Every row gives one point. The points of each table are mixes of a few directions, plus a little noise. How many directions does each table use, and how many do they share? Where both have some left over, give the other angles between the two spaces (their principal angles), to ten degrees, smallest first.

First:
[[  1.3   0.5 -14.0]
 [-16.1   3.0  42.0]
 [ 36.9 -13.6   5.0]
 [  3.7  -1.4   0.9]
 [  6.5  -2.2  -3.0]
 [-32.5  13.7 -31.0]]
Second:
[[ -5.7   0.7  19.9]
 [ -8.7   1.3  31.1]
 [ 13.3  -1.7 -47.0]
 [-10.2   1.3  36.3]
 [  3.4  -0.5 -11.7]
 [ -2.6   0.5   9.3]
 [ 10.9  -1.3 -38.0]]
Directions: first 2, second 1, shared 1

First:
[[ -4.0   1.9  -2.6   0.1  -3.3  -5.7]
 [-35.5  16.9 -23.9   0.1 -29.4 -52.5]
 [  4.2  -2.1   2.9   0.1   3.5   6.3]
 [ 11.5  -5.6   7.7  -0.1   9.6  17.1]
 [ -3.1   1.4  -2.2   0.0  -2.7  -4.8]
 [ 38.7 -18.3  25.9  -0.1  31.8  56.8]
 [ 11.3  -5.5   7.6   0.1   9.3  16.7]
 [-23.1  11.1 -15.3   0.0 -18.9 -33.7]]
Second (7 x 6):
[[  3.6  -5.1  -1.5  -7.7   8.7   4.8]
 [ 15.9   2.0 -18.7  23.2  12.5  -4.9]
 [  7.2  -9.0  -3.6 -12.8  16.4   7.8]
 [-25.4  29.0  13.2  40.5 -56.1 -26.3]
 [ 16.6  -0.3 -17.9  18.3  15.6  -2.9]
 [-13.3  -1.3  15.1 -18.0 -11.0   3.7]
 [ -4.6 -16.2  12.5 -43.1  14.0  17.7]]
Directions: first 1, second 2, shared 0; angles 50

First:
[[ -7.0 -27.0  14.4  18.7  -8.0  -7.8   2.9 -14.8 -13.9]
 [ -9.1   2.3  -0.5 -23.3   1.6  -0.5 -18.0 -17.0  -9.3]
 [  9.8 -18.4  14.3   6.1  15.3  -0.8  15.6 -22.1   3.8]
 [ -1.7  19.9 -13.5  -1.0  -7.5   3.0  -4.6  25.1   4.3]
 [-23.1  27.0 -14.7  33.8   7.5  -7.3  -6.9  25.3 -16.2]
 [-12.0  27.8  -7.0 -29.5  42.6   1.7 -18.4 -30.9  -8.7]
 [ 20.5 -30.4  16.7 -23.2  -8.2   4.8   9.1 -24.0  12.6]
 [ 18.0   9.6  -8.2  25.8  -9.9   5.4  25.0  43.1  22.6]
 [ 22.8  -1.8   6.3  -4.6  25.4   6.9  22.2 -12.3  20.5]
 [-18.4  -8.4  -7.1  -3.3 -59.1  -5.2 -26.8  27.9 -16.5]]
Second (10 x 9):
[[ -3.0  -4.4   5.4   5.1  13.3  -2.7   2.0 -14.7  -5.4]
 [ -1.5  -2.3   2.9   2.7   6.9  -1.4   1.0  -7.6  -2.8]
 [  0.7   1.0  -1.3  -1.2  -3.0   0.6  -0.5   3.4   1.3]
 [ -6.4  -9.5  11.7  11.1  28.3  -5.7   4.2 -31.3 -11.6]
 [ -6.3  -9.3  11.5  10.8  27.8  -5.6   4.2 -30.7 -11.4]
 [  8.7  13.1 -16.2 -15.3 -39.0   7.9  -5.9  43.2  16.0]
 [-12.2 -18.3  22.6  21.2  54.4 -10.9   8.2 -60.3 -22.4]
 [  8.8  13.0 -16.1 -15.2 -38.8   7.8  -5.9  43.1  15.9]
 [ 11.3  16.9 -21.0 -19.8 -50.4  10.2  -7.6  55.9  20.6]
 [ -0.2  -0.2   0.3   0.3   0.7  -0.2   0.1  -0.7  -0.2]]
Directions: first 4, second 1, shared 1

First:
[[ 22.8 -20.1  23.8 -23.9  18.9 -14.4 -27.5   4.2 -64.5  22.1  -1.4 -11.4]
 [ 14.1 -12.5  35.1  10.0  10.3 -27.5 -26.6  -7.6 -31.7   7.3  -8.8 -30.9]
 [ -3.3   2.9   2.4  10.9  -2.9  -3.6   1.1  -3.7  12.0  -5.0  -2.5  -5.6]
 [ -1.2   1.5  -5.9  -4.1  -0.7   5.2   4.0   2.4   2.0   0.1   2.2   6.2]
 [ -3.6   3.2  -8.1  -1.7  -2.6   6.3   6.0   1.6   8.3  -1.8   1.6   7.0]
 [-21.8  18.5 -27.2  17.2 -17.7  17.7  28.3  -1.8  59.5 -19.8   2.9  16.1]
 [-20.9  18.7 -28.4  14.0 -17.1  19.4  28.6  -0.7  57.0 -18.4   4.1  18.6]
 [ 14.1 -12.3   8.7 -21.9  12.0  -2.9 -14.1   5.5 -42.3  15.8   1.9  -0.4]]
Second (11 x 12):
[[  3.6   3.1   4.3   2.1  -3.3  -1.7  -0.9  -3.1  -1.3  -0.5  -5.2   5.6]
 [ -2.2   3.0  -3.9 -11.1 -11.3   4.1   0.3  -5.2 -16.0  -0.1 -18.9  33.8]
 [ 35.0  16.1  18.6   3.8  -1.6   1.3   1.5  -1.1   1.6   5.9   3.9   9.5]
 [-21.3 -13.8  -9.8   6.6  11.6  -3.9  -0.9   6.2  13.2  -3.6  15.3 -36.7]
 [ 39.3  10.9  16.1   7.7  16.2   3.1   4.4  11.4  18.8   9.9  35.2 -29.6]
 [  5.6  -3.8   3.2  11.2  16.6  -2.5   0.8   9.5  20.4   1.9  28.8 -43.5]
 [ 18.9   8.2  16.1  12.8   1.7  -5.4  -1.3  -2.0   9.4   0.9   5.6 -11.5]
 [  9.7  16.5  29.5  21.2 -27.9 -18.3  -9.7 -27.5 -10.0 -10.0 -48.3  37.3]
 [-32.8  -8.1 -13.2  -7.6 -16.2  -2.5  -3.8 -11.2 -18.3  -8.5 -33.7  31.1]
 [-65.6 -31.8 -62.2 -49.1   1.2  23.4   7.0  13.9 -29.9  -0.2  -6.1  29.7]
 [  9.9  -0.8   1.0   2.7  12.6   2.2   2.5   9.2  12.3   4.2  23.6 -25.5]]
Directions: first 2, second 3, shared 1; angles 80

First (8 x 20):
[[ -9.9   3.7 -28.1  27.7   1.4  -9.9 -21.7 -18.0  20.4  -4.4  -1.8   1.0
   36.6   4.6   0.6 -13.8  22.1 -26.8  21.8  15.4]
 [ 14.0 -11.2  13.1 -17.5 -27.5  -4.1  49.5  -4.1  -8.8  -8.6  11.5  16.2
  -27.5   1.8   5.9 -10.5 -43.1 -24.7 -21.4 -40.4]
 [-14.6  18.1   9.6  12.5  -2.8  15.5 -10.7   5.0  15.5  -8.0  -8.6 -22.1
   26.6  -8.1  -7.5  -5.8  22.5   9.2   1.0  -9.1]
 [ 30.1 -17.7   4.0  -4.4  -7.0 -20.3  24.2  11.4  -9.2 -12.9   8.3  10.7
  -29.7  12.6 -10.5  -3.2 -30.6 -13.8   7.4  -2.2]
 [  7.7 -17.2 -29.6   0.7  -5.7 -24.3   1.3  -8.6 -33.9  25.1  20.4  14.4
  -25.3 -16.0   7.3   4.7 -40.9  30.8 -15.4  -0.9]
 [ 12.2 -21.3  -0.9 -12.5   5.6 -20.4 -29.7  20.5 -12.5  -0.3  15.0  -0.9
   -2.0 -10.0 -33.4  12.1  19.9  25.8  23.4  50.3]
 [-14.2  33.8  25.0   3.9  24.5  39.7   3.2   3.9  15.3  -0.2 -33.2 -17.5
   -0.8  16.5  24.1  10.2  13.4   5.7 -13.2 -21.8]
 [-25.8  12.7   7.1  -9.8  11.7  24.4 -17.0 -10.9  13.2   7.7 -11.5  -1.6
   23.1  -0.7  12.9   6.4  36.5  -5.9  -3.9   8.7]]
Second, 8 rows:
[[ 17.2  43.2  38.4  31.0  40.0  32.6   7.9  38.4  23.6 -24.4 -49.8 -40.8
  -17.7  40.0   5.5  10.5   3.7  13.1  11.4 -21.7]
 [ -3.6  -9.3  -8.6  -6.1  -8.9  -7.6  -2.1  -8.4  -4.8   5.6  10.8   8.6
    4.0  -8.5  -0.9  -1.8  -1.2  -3.1  -2.4   4.2]
 [ -8.0 -20.5 -18.3 -14.7 -18.4 -15.7  -3.6 -18.1 -11.5  12.2  23.2  19.0
    8.4 -19.2  -2.4  -4.8  -1.5  -6.1  -5.2  10.2]
 [  1.3   3.0   2.9   1.8   2.9   2.0   0.7   2.0   1.7  -1.6  -3.6  -2.3
   -1.2   3.0   0.9   1.0   0.2   2.0   0.8  -1.4]
 [-10.5 -26.7 -23.3 -18.1 -23.9 -19.3  -4.9 -23.2 -14.6  14.7  30.0  24.4
   10.1 -24.4  -2.9  -6.6  -1.9  -8.4  -6.5  12.8]
 [-12.8 -33.3 -29.5 -23.8 -30.1 -25.2  -6.0 -30.0 -17.2  18.6  38.3  31.0
   13.7 -31.0  -4.1  -7.8  -2.6 -11.1  -9.0  16.7]
 [ 16.2  42.4  37.4  29.8  38.8  31.7   7.8  37.2  22.8 -23.7 -49.1 -40.0
  -17.8  39.3   4.9  10.2   3.4  13.5  11.2 -21.8]
 [  0.2   1.6   0.6   0.9   0.7   0.3   0.3   0.5   0.6  -0.7  -0.8  -1.3
    0.2   0.8   0.0  -0.2   0.3   0.0   0.5  -0.4]]
Directions: first 6, second 1, shared 1

First:
[[  9.9 -15.6 -22.2   7.7 -33.2  -1.4   6.6   7.7   2.8  -3.5   0.4 -24.2
    0.8 -11.8 -35.7  29.5  -5.9  12.5  24.1  18.3 -19.8  -8.2   3.9   1.4
   -3.3 -34.8 -17.1   1.1 -21.4   8.8 -13.6  -1.1]
 [-13.5  21.3  30.1 -10.5  45.1   2.0  -9.1 -10.5  -3.8   4.8  -0.5  32.8
   -1.1  16.0  48.6 -40.1   8.1 -17.0 -32.8 -24.9  26.8  11.2  -5.3  -1.9
    4.5  47.4  23.2  -1.6  29.2 -12.0  18.5   1.6]
 [ -0.8   1.2   1.7  -0.5   2.4   0.1  -0.5  -0.5  -0.2   0.2  -0.1   1.8
   -0.1   0.9   2.7  -2.2   0.4  -1.0  -1.8  -1.3   1.5   0.7  -0.3  -0.1
    0.2   2.6   1.3  -0.1   1.5  -0.7   1.0   0.1]
 [ 20.1 -31.8 -45.0  15.7 -67.6  -2.8  13.6  15.8   5.7  -7.2   0.7 -49.1
    1.6 -24.0 -72.7  60.0 -12.1  25.6  49.1  37.2 -40.2 -16.7   8.0   2.9
   -6.7 -70.8 -34.8   2.4 -43.6  17.9 -27.7  -2.4]
 [ 12.0 -18.7 -26.7   9.4 -40.0  -1.7   8.0   9.3   3.5  -4.2   0.5 -29.1
    0.9 -14.1 -43.1  35.6  -7.1  15.1  29.2  22.0 -23.8  -9.8   4.7   1.7
   -4.1 -42.0 -20.6   1.4 -25.8  10.7 -16.4  -1.4]
 [  1.2  -1.9  -2.8   1.0  -4.1  -0.2   0.8   0.9   0.3  -0.5   0.0  -2.9
    0.1  -1.5  -4.4   3.7  -0.7   1.5   3.0   2.2  -2.3  -1.0   0.5   0.2
   -0.4  -4.3  -2.1   0.1  -2.6   1.1  -1.7  -0.1]
 [-12.6  19.6  28.0  -9.8  42.0   1.8  -8.4  -9.8  -3.5   4.4  -0.4  30.5
   -1.0  14.8  45.1 -37.2   7.5 -15.8 -30.6 -23.1  25.0  10.3  -5.0  -1.7
    4.1  44.0  21.7  -1.5  27.0 -11.1  17.2   1.5]
 [ -0.6   0.9   1.2  -0.4   2.0   0.1  -0.4  -0.4  -0.2   0.2   0.0   1.4
   -0.1   0.7   2.1  -1.7   0.4  -0.7  -1.5  -1.1   1.2   0.5  -0.2  -0.1
    0.3   2.0   0.9  -0.1   1.2  -0.5   0.8   0.0]
 [ -1.2   2.0   2.8  -1.0   4.3   0.1  -0.8  -1.0  -0.3   0.4  -0.1   3.1
   -0.1   1.5   4.6  -3.8   0.7  -1.6  -3.0  -2.4   2.5   1.0  -0.5  -0.3
    0.4   4.4   2.2  -0.1   2.7  -1.0   1.7   0.1]
 [-14.7  23.1  32.7 -11.4  49.1   2.1  -9.8 -11.5  -4.1   5.2  -0.6  35.6
   -1.1  17.5  52.8 -43.6   8.8 -18.5 -35.7 -27.0  29.2  12.2  -5.9  -2.1
    4.9  51.5  25.2  -1.7  31.7 -13.1  20.1   1.7]]
Second:
[[  1.6 -16.2 -51.3  40.5 -13.9 -27.8  31.4  -1.9  34.8  27.2  20.5   6.0
  -10.9  17.3   2.3  15.8 -20.3  28.5  24.7  -1.9 -12.9  -6.3  14.1  19.3
  -50.9 -31.7  -7.2  -3.5  12.0  24.6 -29.6  21.9]
 [ -7.1   2.6  -2.5  10.9  20.0  -9.8   6.2  -6.3  10.6  14.4   5.6  19.3
   -4.8  14.3  26.1 -14.4  -1.6  -0.2  -8.5 -13.0  10.0   4.9   1.9   5.8
  -17.3  11.9   9.7   0.5  20.1   3.5  -1.6  10.3]
 [ -1.4  34.4  -9.9  -4.1  11.7  -4.3  17.5  -7.4  16.4  -2.8  27.7  28.9
   -3.1  25.9  41.4 -30.8 -21.1  17.8  -8.6 -27.9   7.9  -9.0   6.7  11.1
  -13.6  34.5  12.3 -32.3  25.3  -5.9   3.6   2.1]
 [  7.4  -3.3   4.6 -12.8 -20.7  11.5  -7.7   7.1 -12.9 -16.0  -7.4 -20.9
    5.6 -16.3 -28.2  15.2   3.0  -1.3   8.5  14.5  -9.9  -4.8  -3.0  -6.9
   20.1 -12.0 -10.0   0.3 -21.9  -4.7   2.8 -11.1]
 [ -2.7   6.8 -10.6   8.6   8.2  -8.5  11.0  -4.3  12.9   8.5  11.6  14.6
   -4.0  14.0  19.5 -10.2  -8.5   8.0  -1.7 -11.5   3.7  -1.0   4.2   7.5
  -16.9   8.0   5.5  -7.6  15.0   3.4  -4.1   7.3]
 [  8.6  -4.6  18.8 -23.7 -22.9  20.5 -18.7   9.4 -25.4 -24.9 -17.0 -30.1
    9.7 -26.7 -39.4  18.3  11.2 -10.9   5.1  21.0  -9.9  -2.9  -7.4 -14.4
   37.3 -11.4 -11.8   5.6 -32.1 -10.4   9.5 -18.8]
 [ 10.4 -13.3   5.9 -13.8 -30.9  14.8 -13.1  10.7 -19.0 -19.0 -15.3 -34.5
    7.8 -26.9 -47.3  28.5   7.9  -4.7  14.1  25.6 -15.7  -4.4  -4.5 -11.1
   27.4 -25.8 -16.6   7.8 -34.4  -3.1   1.3 -14.2]
 [-18.8  -2.1  16.3  15.8  52.2 -14.4  -3.1 -12.9   8.4  29.1  -4.3  35.9
   -7.5  20.1  49.3 -30.2  11.8 -17.6 -27.6 -21.3  27.2  18.8  -2.5   3.6
  -21.0  27.6  22.7  16.6  37.1   3.4   4.8  17.0]
 [ 15.4 -15.9  -3.0 -13.8 -46.5  15.8 -10.1  14.1 -18.7 -23.8 -13.5 -44.7
    8.6 -31.7 -61.7  39.4   3.9   1.8  24.5  32.5 -24.7  -9.5  -2.6 -10.6
   28.4 -38.0 -24.0   5.0 -44.1  -1.4  -3.2 -16.5]
 [ -7.7  13.2  -3.9   8.8  24.3 -10.2  10.4  -8.6  14.3  13.1  13.1  28.0
   -5.6  21.6  38.3 -24.1  -7.3   4.3 -11.7 -21.3  12.6   2.5   3.7   8.4
  -19.6  23.0  13.6  -8.6  27.2   1.1   0.4   9.8]
 [ -5.7  -1.6  35.6 -16.6  18.4  12.6 -23.5  -0.2 -21.9  -6.3 -20.7  -2.2
    5.0 -11.8   0.0  -7.6  20.7 -25.6 -18.4   3.5  12.3  11.2 -10.5 -13.1
   26.1  14.6   6.4  16.0  -3.9 -10.9  16.4  -8.2]]
Directions: first 1, second 3, shared 1

First (8 x 32):
[[ 13.8  -4.4  -7.2  13.6   0.8  13.8   5.5   9.4 -13.9  21.1  14.5   7.4
    9.9   0.6  13.2  25.9  -5.4 -35.2   6.4  -0.3  -0.9  21.7   8.4  15.6
   -4.0   0.3 -16.0 -12.7  -2.6  13.1   5.7 -21.9]
 [-38.4  -3.3  19.4 -28.3   6.7 -27.9 -13.0 -24.7  25.1 -53.5 -46.5 -30.5
  -18.3  15.3 -26.4 -55.8   9.3  87.5   9.8 -13.7  -1.6 -42.0 -19.2 -46.4
    5.6  -4.8  24.3  40.7   4.2 -34.9 -21.9  52.5]
 [ 23.2  10.7 -10.4   8.4  -9.7  13.1   9.4  16.8  -4.3  30.5  23.4  27.2
    5.1 -14.7   7.3  23.9   2.2 -40.7 -16.8  16.3   0.7  10.7  10.4  27.2
   -5.1   5.7   4.3 -23.0   2.7  16.6  15.0 -23.1]
 [ -2.0   8.9  -0.3  -0.5  -3.6 -14.1  -8.2 -11.6   1.9  -9.4  17.0  -4.3
   -6.1 -17.3  -0.2 -14.9 -12.6  -1.8 -28.4   5.5   7.8   1.3  -6.6   3.6
   15.8  -6.1  -8.2  -8.4  -7.4   4.6   8.1  -0.5]
 [ 10.6 -10.0  -7.3  18.2   4.4  14.3   2.0   6.5 -20.6  17.4  16.8  -1.4
   12.2   4.1  17.1  28.4 -11.9 -37.7  13.1  -6.8   0.3  30.5   7.5  13.1
   -1.1  -2.4 -29.4 -12.4  -6.9  14.9   4.2 -24.6]
 [ -1.9   1.2   0.1   3.0   1.0  -8.8  -6.4  -9.1  -4.2  -7.1  12.8  -7.5
   -1.8  -8.9   2.8  -7.0 -13.2  -4.7 -13.7  -0.9   5.1   7.2  -4.7   1.4
   11.6  -5.6 -14.7  -5.5  -7.1   4.9   4.2  -2.4]
 [-19.4   3.4  11.7 -25.5  -1.4 -10.1   0.4  -2.9  25.8 -23.9 -41.1  -2.2
  -12.7  11.9 -23.9 -30.4  24.2  61.5  10.5  -0.2  -5.6 -42.2  -7.5 -26.7
   -9.7   6.6  42.5  28.4  14.1 -26.8 -15.1  38.6]
 [ 13.9  -5.6  -6.1  10.0   0.9  20.0  10.3  17.5  -9.6  24.6   2.1  12.5
   11.0   8.5   9.1  30.4   5.5 -28.0  19.1  -0.1  -5.8  13.5  11.4  12.7
  -13.7   5.7  -3.3  -6.9   4.5   8.3   0.7 -17.4]]
Second:
[[  4.1  41.9 -13.5   1.0 -38.2  33.7  -7.5  31.9   0.1   1.0 -47.0  62.1
   -1.2 -14.3 -15.3  20.8   3.0   1.8 -19.9  52.4 -15.1 -26.1  30.4   8.7
   11.2  43.2  56.8  -4.7  11.9 -20.3   8.7   7.1]
 [ -8.0 -31.6   7.1   5.6  25.8 -10.6   1.1 -17.7  -9.8  -4.7  14.2 -41.5
    6.3  19.7  12.8  -3.1  -7.2  -0.3  31.2 -37.4   4.8  23.2 -12.9 -11.9
   -5.8 -22.5 -42.8   9.6  -9.2   7.3 -10.9  -5.1]
 [ -5.3  17.8   4.7 -23.2 -13.4  -1.7   4.9   9.6  27.1  -8.1 -32.5  22.4
  -12.3  -1.8 -23.9 -19.3  27.1  41.0  -9.3  18.6  -6.5 -43.9   0.7  -9.6
   -9.8  14.6  57.2  13.5  17.6 -20.4  -5.1  28.1]
 [ -8.0 -22.1  -0.6  16.1  12.8  16.7  -4.3  -0.1 -23.6  -3.0 -15.9 -18.9
   13.8  26.2  13.4  22.3 -13.6  -7.7  44.2 -21.3  -6.2  25.6   6.7 -11.0
   -1.5  -0.5 -33.1  10.4  -6.6  -2.0 -11.4  -8.0]
 [  2.0   7.4  -9.0  17.7  -8.4  14.0 -11.3   3.9 -21.2  -0.5   0.6   9.1
    7.5  -7.1  10.0  19.4 -24.1 -25.0  -6.2  10.9  -0.8  20.6  12.2   8.2
   17.9   8.8 -18.7 -11.1  -9.8   4.3   7.6 -14.9]
 [ 18.0   1.7   8.2 -29.3   4.4 -25.6  27.4   2.3  41.4  24.9  31.9   7.3
  -14.2 -12.1 -14.4 -25.8  44.3  11.3 -23.4  -0.3   7.4 -32.3 -19.4  12.6
  -31.6 -15.0  40.7  -5.1  18.6   9.6   3.7   8.0]
 [  2.5 -11.2   3.6  -2.7   9.2  -5.7   7.3  -3.3   3.8   6.7  11.1 -11.0
    0.6   5.7   2.4  -2.3   7.4  -1.2   8.7 -12.7   2.1   2.8  -6.9   0.0
  -10.4  -9.9  -7.0   1.1   1.1   5.6  -3.2  -1.9]
 [ -3.8  22.1  -7.2   8.8 -15.7  -4.4 -19.4  -7.9  -9.5 -16.7   7.8   9.1
   -4.4 -25.8   0.9  -6.2 -28.6  -9.7 -39.8  21.5   5.7   5.9   4.1   6.6
   33.2   6.0  -9.1 -13.8 -12.7   1.2  14.1  -3.9]
 [ -1.6 -26.8   5.7   6.0  22.8 -15.6   1.9 -18.6  -8.0   0.5  30.1 -37.8
    4.0   8.9  14.0  -5.2  -9.0 -10.0  14.9 -32.2   8.5  24.6 -15.0  -3.4
   -2.8 -25.4 -44.2   0.5 -10.4  14.8  -4.3 -10.3]]
Directions: first 3, second 4, shared 3
